Rows are points. Examples show where two turns around zero, p and q, send a point. Write where each new point lands after one turn and then the other. Backwards means that the second turn is done in reverse. Each puzzle has new turns, and all numbers are rounded.
In the rows, 128 means zero.

Turn p:
[145 107] => [122 102]
[119 191] => [172 174]
[120  86] => [ 90 108]
Turn q:
[150  70] => [105  70]
[135 149] => [147 139]
[ 98 165] => [131 176]
Where do these land?
p, then q: [153 111] => [109 104]
q, then p: [ 73 108] => [112 184]
p, then q backwards: [158 164] => [163 159]

Turn p:
[123 175 108 147] => [170 162 135 126]
[154 142 133 148] => [144 125 159 118]
[144  62 135  48] => [ 86  50  72 118]
[121 173 155 144] => [135 169 146  96]
[ 98  89 109 152] => [106 133 127 181]
Turn q:
[111 108  71 133] => [157  95  85 113]
[107 124 110 143] => [135 107 109 140]
[165  94 194 115] => [ 84 133 193  98]
[150 148 190  68] => [ 77 195 156 109]
[141 133  65 171] => [198  99 113 135]
[ 98 143 168 124] => [ 87 140 130 158]
[123 146  99 142] => [157 127 110 143]
Where do these land?
p, then q: [142  95 104 115] => [135  86 134 116]
q, then p: [176 146 113 156] => [131 101 163  87]
p, then q backwards: [ 99 157  93 114] => [122 167  91 117]
q, then p: [ 95 112 109 163] => [116 103 144 172]
p, then q backwards: [129 131 222  92] => [134  64 155  55]

Turn p:
[116 110  87 109 139 119] => [100 126  96 144 107 114]
[110 119 224 100 101 150] => [118 113 181  96 213 114]
[116 144 121 153 138  74] => [151 158 130 179 121 123]
[136 128  81 131 115 147] => [115 116 120 118  80 132]
[150 116  77 142 114 129] => [135 112 112 128  73 119]
[120 141 126 194 120 141] => [156 109 158 150 107 171]
[154 128 135 102 139 112] => [138 147 107 111 139 107]
[128 151 116 109 129 146] => [107 145 128 107 117 138]
[123 115 186 112 156 135] => [131 125 122 118 195 134]
Turn q:
[123 128 160 159 168 132] => [121 168 152 121 138 163]
[131 167 146 113 123  93] => [151 163 106 114 116 101]
[145 139 139 157 156 154] => [137 140 133 122 134 178]
[160 117  89 121 151 128] => [147 100 121 123 172 135]
[105 104  87 112 115 155] => [ 91  79 119 133 134 122]
[124 156 155 135 142 153] => [126 149 123 105 107 159]
[ 76 111 118 118  79  94] => [ 89 127 122 163 108  68]
[170 158 155 156 121 112] => [181 159 124 141 114 145]
[117  72 104  81  99 131] => [107  68 152 128 129  81]
Where do these land?
p, then q: [157 153 148 114 137 102] => [162 141  99 104 137 127]
p, then q: [ 99 110 151  99 140 107] => [107 164 123 128 165 134]
p, then q backwards: [138 118 115 106 146 118] => [114 154 113 120 123 116]
q, then p: [103 116 110 119 143 149] => [ 95 116 120 146 144 132]
q, then p: [138 105 123 165 105 102] => [174 119 140 145 126 153]
q, then p: [125 125 128 225 120 111] => [162 118 162 133 106 211]
p, then q: [125 107 141  99 138 161] => [ 95 116 136 104 152 113]
q, then p: [139 190 109  97  94 174] => [ 95  95 115 107  67  83]
